Every row gives one point. Each copy is the shape, with its points in the same order, turned, moved and blurred by noise. Say if it was mirrored as well.
In the rows, 128 means zero.

Shape (8 x 3)
[[155  77 117]
 [ 79 159 106]
 [129 182 128]
 [130 199 114]
 [160 126  61]
 [ 50  76 110]
 [166 106 118]
 [171 139 184]]
Copy 1 (8 x 3)
[[113  83 137]
 [171 175 146]
 [146 175  93]
 [171 176  87]
 [192  83 115]
 [133 134 218]
 [124  95  98]
 [ 80 147  68]]
Copy 1 is: mirrored
Copy 2 (8 x 3)
[[155  95 151]
 [105 172  79]
 [139 200 119]
 [146 212 100]
 [193 130  94]
 [ 65  89  89]
 [171 127 151]
 [136 179 192]]
Copy 2 is: only turned

Shape (9 x 6)
[[ 77 144 136 142 111 183]
 [131  97 135 148 137  33]
 [168 138  96 119 165  68]
 [187  66 121 159 106 172]
 [176 110  90 139 103 141]
 [179 171 107  76 136 131]
 [119  71  92  71 229 175]
 [179 129 130  69 105 122]
 [121  76 157 150 177 186]]
Copy 1 (9 x 6)
[[ 80 127 130 140  70 162]
 [143 113 165 170 152  32]
 [175 152 177 116 153  70]
 [202  74 151 166  73 147]
 [195 119 126 139  88 124]
 [170 141 130  73 151 133]
 [133  97 235  47  63 101]
 [172  97 110  88 146 113]
 [119  77 217 134  74 151]]
Copy 1 is: mirrored
Copy 2 (9 x 6)
[[106 174 146 149 181 171]
 [173  87 139 176 124  55]
 [182  82 152 106 101 102]
 [101 177 143 157  50 134]
 [138 166 142 113  84 114]
 [121 104 167  52 114 129]
 [108  61  75 129  97 215]
 [ 86 110 152  84 106  91]
 [ 95 121 148 193 103 200]]
Copy 2 is: only turned

Shape (11 x 8)
[[127 111 134  85 120 137 117 177]
 [142 148 153 136 104 120 123 139]
 [126 133 137 112 127 109 123  84]
 [132 138 142 104 141 109  90 100]
 [ 89 131 109 148 103 105 111 132]
 [141  23 156  55 123  94 102 116]
 [152 144  43 152 116  93 127  95]
 [117 129 152 133 147 115 141 110]
 [134 145 146 157 146 185 121  92]
 [114 147 133 159 170 111 127  86]
 [122 105 137 162 111 130  93 210]]
Copy 1 (11 x 8)
[[131 111 120 140  82 116 102 153]
 [140 116 165 144 143 113 112 135]
 [129  91 129 113 161 131 149 133]
 [144  91 133 119 153 150 146 151]
 [132 126 102 152 183 113  86 154]
 [152   7  76 114  89 108 125 121]
 [ 98 131 114 104 198 170  75  99]
 [157 121 122 116 155 109 151 127]
 [140 147 141 170 147 148 177 107]
 [166 141 124 113 193 140 155 128]
 [173 139 121 182 102 111  60 136]]
Copy 1 is: only turned
Copy 2 (11 x 8)
[[141 114 125 115 189 130  97 154]
 [160 132 108 161 144 149 122 134]
 [120 118 135 155 126 133 162 132]
 [127  82 127 152 137 143 158 139]
 [120 113 103 174 133  99 102 114]
 [138  94 172  99 150  76 153 225]
 [109 127  49 125 105  98 162  88]
 [146 123 154 153 130 130 140 109]
 [127 122 142 133  91 189 112 105]
 [135 102 142 158 102 135 151  77]
 [187 101 101 137 154 114  47 135]]
Copy 2 is: mirrored
Copy 3 (11 x 8)
[[147 165 132 148  97 145  96 149]
 [160 149 141 130 102 100 157 151]
 [144 134 126 110 147 103 132 121]
 [143 143 126 144 170 112 139 113]
 [136 128 131 138  84 108 150  90]
 [138 122 204 156 158 118  43 126]
 [113 150  85 133 103  30 135  80]
 [118 117 126 113 136 114 148 143]
 [173  95  76 140 135 106 156 161]
 [102 108 102 126 152 101 167 124]
 [146 142 152 198  51 119 145 154]]
Copy 3 is: only turned
